Each wall is flat, endless, passes through zero and stands at right angles to its row. A trip goes straight from one point to another. Which walls does it cross, in order?

Walls:
(1): [-50   6]
(2): [-26  23]
(3): [-18   5]
(4): [14  3]
(5): [-23  46]
Trips:
[17  7] to [ 13 -15] => none
[ 44 -34] to [ 43 -26] => none
[-1 15] to [  7 -13] => 1, 3, 2, 5
[-35  35] to [16 16] => 4, 1, 3, 2

Walls:
(1): [-16   6  -3  13 -14  19 -13 -17 -18 -15  -5]
(2): [  3 -11  42 -24 -21 -25 -10   4 -14   7 -26]
(3): [ 29  19  18 -24 -21 -10 -11  -3  -2  -9  -1]
(4): [ 36  -2  12  29  39 -22  10  37 -40 -22  11]
(5): [  4   1 -45   2  18   3  -1 -10 -44 -15  -9]
Trips:
[-30  29 -21  13 -12   3  -1  55 -48 -26   0] to [  4 -23  -3  17  10  -1  14 -13 -17  27  21] => 1
[ -9 -43  49  23 -14 -13  21  -4 -46 -22  15] to [-13  18 -21  47 -13 -40  28 -13  29 -27  60] => 2, 1
[ 19 -34  -3   1 -11  25  24 -34   8  15 -14] to [-14   1 -15  14 -43  14 -19   7  -7 -40  -5] => 5, 3
[ 18   7  28   7  11   4  -5  11 -14  21   0] to [  2 -47 -16  33  -4 -14   5   8  10 -10 -21] => 3, 5, 2
